Every row gives one point. The points of each table are mixes of a few directions, plus a little noise. How many directions does each table use, and how many do they share? Where both have some left over, give the other angles between the two spaces (their principal angles), to ten degrees, smallest first.
(in the rows, 128 means zero)

First (4 x 2):
[[117 123]
 [153 139]
 [ 65 101]
 [176 149]]
Second (5 x 2):
[[183 152]
 [113 122]
 [156 140]
 [ 58  98]
 [130 129]]
Directions: first 1, second 1, shared 1

First, 4 rows:
[[ 80 154 131]
 [141 155 182]
 [149  83  73]
 [142 120 126]]
Second:
[[ 73 186 175]
 [158 112 125]
 [159  98 106]
 [121 118 106]]
Directions: first 2, second 2, shared 2

First:
[[130 147 122 113]
 [134 185 111  83]
 [120  54 150 187]
 [134 186 111  82]
 [126 112 133 141]
 [123  84 141 163]]
Second:
[[134 184 111  84]
 [125  97 136 152]
 [122  76 143 169]
 [135 195 108  74]
 [123  73 144 172]
 [129 143 124 116]]
Directions: first 1, second 1, shared 1

First:
[[167 172  59 126 122 190]
 [127 135  93 154  99 167]
 [140 128  95 136 141 120]
 [120 110 182 100 162  70]
 [144 133 170  78 175  87]
 [117 130 140 132 106 149]
 [ 80  88 157 169  91 113]]
Second:
[[130  95 110 100 165  49]
 [116 113 104 132 152  36]
 [145 142 153 121 107 227]
 [146 142 135 156 130 184]
 [119 140 129 145 115 130]
 [112 136 138 114  99 141]]
Directions: first 3, second 3, shared 1; angles 50, 60

First (7 x 8):
[[108 121 125 133 114 136 124 131]
 [ 98 117 126 136 103 142 124 138]
 [ 44  96 115 145  78 156 108 133]
 [160 135 107 109 211  84 111  53]
 [231 168 148 109 181  96 154 131]
 [139 135 142 131 105 139 141 162]
 [116 124 133 134 103 141 132 148]]
Second (9 x 8):
[[166 138 127 117 166 109 131 106]
 [  7  21  91 140  56 204 104 108]
 [138 164 130 129 157  93 119 115]
 [159 150 129 121 165 101 126 110]
 [107 155 145 143  92 129 130 171]
 [169 142 142 123 130 127 146 150]
 [172 133 130 116 157 118 138 115]
 [ 96 105 113 130 125 136 115 106]
 [137 144 146 134 101 136 142 170]]
Directions: first 2, second 3, shared 2

First:
[[114 146 129 130 135 147  79 170 148]
 [186 178 142 131 178  83 188  52 144]
 [123 119 126 127 121 132 126 133 124]
 [160 219 143 136 197 118  91 133 187]
 [104 101 121 126 103 144 111 154 117]
 [101  60 116 122  77 138 150 128  85]
 [108  73 119 124  87 135 149 126  93]]
Second (7 x 9):
[[103 138 146 139 112  82 114 124 122]
 [154 117 121 113 219 176 136 164  96]
 [170  99 174 175  80  64 106 144 119]
 [127 124  99 195  66  74 125 122 158]
 [ 90 163 116  86 163 183 157 127 124]
 [134 134 130 123  88 150 146 119 146]
 [117 121 109  65 165 169 114  97 131]]
Directions: first 2, second 5, shared 0; angles 70, 90

First:
[[137 143 146 145  97 150 149 147 100 156 128]
 [106 139 119 168 137 128 130 148 121 137 131]
 [124 155 131 134 132 137 107 110 125 108  83]
 [137  90 124 129 127 137 128 127 119  95 143]
 [126 123 127 148 126 141 125 132 113 112 121]
 [131 114 105   7 188  43  98  68 234 132 151]
 [137 135 141 141 106 153 133 132 102 123 111]
 [127 122 128 141 125 136 129 134 118 121 129]
 [128 130 134 140 114 128 152 154 119 168 155]]
Second:
[[ 85 153 111 187 141 105 153 183 131 202 173]
 [174  66 136  34 124 115 128  87 156  94 155]
 [133 114 128 121 126 128 131 128 128 124 138]
 [116 143 125 147 131 127 129 138 126 142 126]
 [131 160 133  95 136 115 111 101 151 132  95]
 [111 124 122 188 122 146 139 162  98 131 139]
 [131 126 135 172 111 171 117 129  84  78  89]
 [152 117 138  95 120 141 112  96 126  85  99]
 [116 164 126 110 142 101 124 121 157 164 120]
 [129 111 126 132 126 129 136 137 124 128 146]]
Directions: first 4, second 3, shared 3

First (8 x 12):
[[153  51  91 163  98 155 185 168 183 163  91 148]
 [ 66 146 156 125 115  85 100 153  84 105 150 122]
 [128 129 167 149 188  88  64  63  62 115 128 102]
 [104 167 113 100 134 135  95 119 150 137 151 110]
 [153 161 176 114 196 102 145  79  95 132 124 119]
 [128 105 108 143  51 162 152 175 186 127  66 157]
 [135 113 108 126 131 138 152 141 147 146 142 129]
 [156 152 105 103 110 160 130 126 117  99 172 137]]
Second:
[[ 57 170 165 132 120 100  82 113 191 162  70  97]
 [104 130 112 129 132 123  86 121 145 150 134 108]
 [120  58 169 185 210 162 156  64 128  60 154 101]
 [121  99 103 124 146 155 193 153 182 149 161 125]
 [159 153 151 124 120 126 118 108 100 107  93 143]
 [198 105  69 117 155 155  81 108  94 140 113 142]
 [146 140  94 109 114 121  87 141 118 160 102 138]
 [ 92  93 144 141 115 116 211 185 136 121 156 140]
 [139 196 151 104  87 116 117 118 121 123 121 134]
 [145 136 121 116  81 109 148 169  65 108 177 153]]
Directions: first 6, second 6, shared 4; angles 30, 70

First, 8 rows:
[[164 116 126 114  59 103 166 158 120 191 159 177  71  99]
 [126 179 137 137 170 191 171 147 126 115 168  99 105 134]
 [120  89 100 127 104 120 139 152 143 131 105 120 153 127]
 [124 176 143 144 139 157 162 114 122 124 157  90 123 159]
 [100  96 114 132 151 126 100 129 138 100 100 119 154 109]
 [156 167 222 105 152  90  89  55  96 159 145 160 163 113]
 [132  78  69 118 116 113  91 160 151 101  71 146 137 150]
 [103 124 115 148 134 124 106 109 130 102 118 113 118 132]]
Second:
[[169 147 135 106 119 113 115 120 127 136 109 142 155 184]
 [194 202 140 124  59 108 164  97 116 169 145 123 115 249]
 [ 98 130 126 159 107 112 128  97 121 125 142 108  98 122]
 [165 122 136  91 154 133 107 155 129 132 114 174 139 117]
 [ 96 112 124 144 136 135 131 131 127 121 142 123 103  81]
 [ 30  94 103 185 139 176 195 151 141 106 161  44 121  55]
 [133 115 127 115 144 123 107 129 135 116 100 129 168 141]
 [112 117 127 136 132 122 114 119 127 120 126 129 120 110]
 [153 111 136  94 163 130  93 153 128 126 113 180 133  93]]
Directions: first 6, second 4, shared 4

First, 9 rows:
[[122 119 138 124 140 139 126 124 144 142 145 175 124 114 141 149 131 147]
 [177 110 135 105 147  69 144 142 146 200 143 160  63  84 161 118  63 124]
 [ 98 143 125  91 121 161 117 146 131 104 131  91 125 174 156 138 118 154]
 [130 129 108 151 124 120 135 134 119 109  95  53 160 160 127 103 132 109]
 [124 142 127 122 112 131 124 129 111 108 122  99 128 141 110 118 131 115]
 [208  85 110 182 162  27 166 131 143 210 101 121 115  75 147  86  83  87]
 [ 92 123 133 141 137 176 118 114 142 111 141 178 163 131 129 163 171 157]
 [162 143 135 124 102  87 131 123  94 128 124 113  94 101  79  97 115  82]
 [ 40 158 141 112 108 243  92 111 122  42 151 164 181 173 103 181 209 174]]
Second, 10 rows:
[[147 127 142 104 133 104 127 127 133 158 143 157  86 100 130 125 102 128]
 [134  87 100 220 167 111 138 105 158 135  80 100 212 130 135 107 171 124]
 [117 158 196  20 145 148 122 127 110 149 188 214  66 118 123 168 129 148]
 [120 154 149  83 128 140 138 143  93 110 132  91 131 169 120 132 140 114]
 [132 116  62 205  80 127 129 144 134  97  97  67 150 132 131 107 102 113]
 [129 140 172  65 152 117 115 114 129 150 147 160  89 117 123 128 127 139]
 [108 111  74 204  88 167 120 132 153  97 126 150 156 113 136 148 125 145]
 [141 134 210  32 194  88 108  90 140 183 146 177  76 104 119 112 139 145]
 [105 135  80 169  78 156 110 136 130  74 104  64 149 153 122 114 121 130]
 [148 120  95 178 115 123 173 161 101 127 118  99 166 145 140 137 123  94]]
Directions: first 4, second 5, shared 3; angles 90

First, 9 rows:
[[ 73  67 152  78 141 100 106 109 198 108 124 145  82 128 130  80  74 166
  107 168]
 [103  93 149  55 108 128  98 160 171 112 106 187 107 129 135 110 111 139
  128 162]
 [164 156  82 120 107 156  89 201 106 169 141 139 153  89 125 174 126 125
  146 136]
 [183 186 103 148 100 165 135 175  66 149 122 142 175 124 129 181 182  89
  157  98]
 [157 158 107 138 115 147 124 159  98 146 130 131 152 118 128 159 148 112
  142 117]
 [121 133 132 194 163 106 169  56 113 119 145  64 124 144 123 112 129 130
  113 101]
 [120 110 143  51  95 141  95 184 155 120 100 200 121 127 135 128 128 126
  140 158]
 [ 87  96 163 158 165  90 166  38 154  96 131  87  97 156 127  78 111 143
  101 122]
 [142 154 116 212 158 117 169  69  92 133 152  55 140 136 120 132 139 122
  120  91]]
Second:
[[109 126 110 169 150 123 163  88 115 133 133  82 122 149 108 115 126 148
  120 116]
 [ 77  87 154  21  82 135  76 173 174  92  94 225 105 151 131 105 120 142
  136 161]
 [114 113  90  74 114 144  59 184 155 157 139 150 117  87 116 139  73 162
  144 168]
 [192 161 170 181 150 107 150  92 111 119 147 101 148  99 165 144 150  72
  122  97]
 [162 130 151 135 152 130 195 120 130 142 100 119 125 127 138 123 149 110
  134 137]
 [ 98 118 153 140 149 115 155  52 133 100 123 102 107 153 122  96 116 134
  133 117]
 [142 116  63 150 108 119  66 238 134 172 176 130 154  90 129 166 126 153
   68 139]
 [131 173 132 154 120 151 160  78  72 108 111 115 145 166 116 137 166 104
  169  85]]
Directions: first 3, second 6, shared 3

First:
[[143 140 120 115 134 120 110 124 105 118 124  85 103 108 115  89 115 137
  114 139 139 135 117 128]
 [115 149 118 146 113 158 114  74 125  89 142 101 128 138 127 142 123 102
  107 151 108 102 157 143]
 [154 143 179 103 133 139  84  98 164  86  94  78 143 119 111 112  98  98
  125 140 141 160 115 151]
 [124 145 138 126 114 156 115  86 122  82 133  92 132 141 114 142 127 115
  108 145 115 108 151 135]
 [120 138 157 150 103 145 102 168 115 109 119 102 135 113 127 109 103 122
  145 100 178 138 126 158]
 [ 86 126 176  85 123 101 133 188 119 170  57 186 175 113 153 118 138 144
  156  47 130 167 148  56]
 [155  91 128 148 154 115 151 146 195 168 149 186 137 146 138 162 133 118
  156 143 134 143  90 164]
 [ 42 158  92 182 101 116 115 145  98 176 105 191 147  99 200 104 115  95
  151  75 122 129 186 109]
 [163 115 123 111 130 138 146 130 106 101 160  87 101 142  87 136 143 163
  108 153 133 106 106 132]
 [175  75   7 139 189  78 216 106 142 207 222 192  64 156 125 162 184 174
  109 205  68  86  84 121]
 [130 128 170  99 117 140 123 141 118 104 106 107 143 133 108 133 130 140
  125 109 138 134 131 110]]
Second, 8 rows:
[[199 130 108 115 167 110  89  94 178 120 139  77  93 103 118  88  99 110
  118 174 153 165  69 187]
 [170 126 134  70 143 134 113  95 165 102 121 110 138 134 122 152 144 130
  111 114 131 149 112 131]
 [132 118 156  98 113 162 146 111 137  90 134 129 156 166 111 191 160 139
  116 112 114 107 146 113]
 [152 149  79  97 171  62  77 132 145 186  89 124  98  56 171  33  96 116
  133 108 154 201  91 130]
 [150 123 144  78 130 144 127 104 151  99 123 122 149 147 120 169 153 135
  114 106 123 132 130 117]
 [ 98 130 129 142 116 127 140 146 105 141 122 148 135 128 137 127 131 133
  135 114 121 118 147 108]
 [ 72 115 150 232  85 165 178 161  78 117 173 140 125 168  99 155 120 128
  145 180 111  53 160 142]
 [ 51 133 124 192  99 120 156 181  66 169 124 173 130 122 146 107 120 133
  151 117 116  99 169  95]]
Directions: first 6, second 3, shared 2; angles 40

First (11 x 32):
[[139 157 123 111 126  94 136 134  92 101 155 100 131 201 103 114 102 124
   99 156 140 118 150 124 110 147 149 156 129 136 125 122]
 [119 104 132 143 129 157 121 123 158 150 105 152 126  67 149 140 150 131
  152 105 118 137 109 132 143 112 111 104 127 121 131 133]
 [110  80 136 157 131 185 115 118 188 172  83 175 123   7 170 151 171 134
  176  82 109 145  91 135 158  96  94  81 126 114 134 139]
 [127 126 128 129 128 131 127 128 131 130 126 130 128 123 130 129 130 128
  130 126 127 129 126 128 129 127 126 126 128 127 128 128]
 [137 150 124 115 127 102 134 133 100 107 149 106 130 184 109 117 108 125
  106 150 137 120 145 125 114 143 144 150 129 134 125 123]
 [124 118 130 134 129 140 125 126 140 137 119 138 127 103 137 133 137 129
  138 118 124 131 120 129 134 121 121 118 127 125 129 130]
 [134 143 126 119 127 111 132 131 110 115 142 114 129 164 115 121 115 126
  113 142 134 123 139 126 119 138 138 142 129 132 126 125]
 [126 122 129 131 128 135 126 127 135 133 123 133 127 114 133 131 133 129
  134 123 126 130 124 129 131 124 124 123 128 126 129 129]
 [134 145 125 118 127 108 133 131 107 112 144 111 130 170 113 120 113 126
  111 144 135 122 141 126 118 139 140 144 129 133 126 124]
 [138 153 124 113 127  98 135 133  97 105 152 103 131 191 106 116 105 125
  103 152 138 119 147 124 112 145 146 153 129 135 125 122]
 [121 110 131 139 129 149 123 124 150 145 111 146 126  83 144 137 144 130
  146 111 121 134 114 131 139 116 115 111 127 123 130 132]]
Second:
[[111  83 135 154 130 181 115 119 183 169  86 171 123  17 166 149 168 134
  172  85 110 144  94 134 156  98  96  85 126 115 134 138]
 [129 132 127 126 129 124 129 129 124 126 131 125 129 137 125 126 125 127
  124 131 130 127 130 127 126 130 130 131 128 129 127 127]
 [136 149 124 115 127 102 134 133 102 108 148 107 130 181 109 118 108 125
  107 149 136 121 144 125 115 142 143 149 129 134 125 123]
 [131 134 127 124 128 119 130 130 119 122 135 121 129 145 122 125 122 127
  121 134 131 126 133 127 124 132 133 135 128 130 127 126]
 [133 143 126 119 127 110 132 131 110 115 141 113 130 164 115 121 115 126
  113 142 134 122 139 126 119 138 138 142 129 132 126 125]
 [121 109 131 139 129 151 123 124 151 146 110 146 126  81 144 137 144 130
  147 110 121 134 114 131 140 115 115 110 127 123 130 132]
 [122 114 130 136 129 144 124 125 146 141 115 142 126  93 140 135 141 129
  142 114 123 132 118 130 136 119 118 114 127 123 129 131]
 [117  97 133 146 129 164 120 122 165 156  99 158 125  53 154 143 155 132
  158  99 116 139 105 132 147 108 106  99 126 119 132 135]
 [142 164 122 106 126  85 138 136  83  94 163  92 131 219  97 110  95 123
   91 163 143 115 156 123 106 152 154 163 129 138 124 119]
 [134 144 126 119 127 110 132 131 109 114 143 114 129 166 115 120 114 126
  113 143 134 123 140 126 118 138 139 143 129 132 126 125]
 [132 138 126 122 127 116 131 130 116 119 137 118 129 153 120 123 119 127
  118 137 132 125 135 126 122 134 135 138 128 131 126 126]]
Directions: first 1, second 1, shared 1

First (8 x 32):
[[ 98 108 135 102 170 142 140 132  96 136  80 138 185 125  73  67  87 184
  139 135 135  92  98  80  84 139  85  76  96  95 156 161]
 [125 105 138 139  89 137  76 133 133 168 115 126 130 119 149 114 183  34
  145 140 147 141 123  99 176 128 130  93 160 107 120  67]
 [170 121 127 169  74 152 116 131 134 141 140 126 109 135 198 127 186  40
  151 124 152 163 139 151 181 117 189 105 155 141  87  73]
 [102 140 131 112 143 100 111 121 137 141 138 127 127 114  95 152 126 132
  122 138 107 128 132 119 123 137  89 166 134 118 156 137]
 [115 151 128 117 146 102 136 126 138 115 145 119 104 133 114 161  97 167
  100 130 111 124 139 142 107 128 103 169 119 144 146 151]
 [119 168 128 127 195 119 190 108 102 128 129 133 176 120  70 116  82 215
  159 134 104 129 131 144  69 146  92 166  81 123 174 202]
 [153 139 136 157  66 123 104 156 158 106 144  92  25 180 231 168 110  83
   58 131 161 140 156 165 157  97 159 102 145 189  90  68]
 [142  91  99 102 138 150 152 119 128  90 133 164 167  97  94 119 154 168
  150  90 107 107 105 125 128 131 181 147 135 106  96 164]]
Second (10 x 32):
[[121  99 117 101 117 126 111 138 144  98 127 135 110 124 125 143 126 145
   95 112 122 103 116 117 132 119 141 130 142 128 105 126]
 [191 129 130 197  81 177 150 124 113 153 130 130 144 138 208  91 193  38
  194 126 165 178 139 163 177 124 209  80 135 138  86  81]
 [123 182 149 163 160 118 154 111 104 177 127 114 158 132 115 111 115 120
  172 162 129 164 145 139 108 146  81 138  98 126 180 140]
 [113  89 114  85 118 122 104 142 151  86 128 137 102 122 114 150 119 158
   76 105 115  91 113 111 129 116 137 135 148 128 103 132]
 [138 147 136 153 132 133 142 122 116 152 128 124 142 131 137 116 136 109
  156 139 136 150 136 139 130 133 126 124 118 128 139 124]
 [117 147 136 131 146 119 136 123 120 144 128 122 138 128 113 127 115 137
  135 140 125 134 132 127 114 134 100 137 115 126 153 139]
 [130 249 176 219 192 116 191  91  67 246 124  97 200 138 113  82 112  93
  242 202 140 217 171 161  93 167  37 139  60 124 237 148]
 [115  62 102  66 102 125  90 149 163  60 130 144  87 119 121 161 124 164
   55  87 115  71 104 104 138 109 162 131 163 130  78 128]
 [101 100 116  80 133 112 104 139 148  91 128 135 105 122  99 155 105 171
   74 112 110  87 113 106 117 122 115 145 140 126 119 142]
 [127  72 106  87  99 134  99 146 156  74 131 143  94 123 135 149 135 142
   75  94 123  88 109 112 145 111 170 123 159 130  76 118]]
Directions: first 5, second 2, shared 2
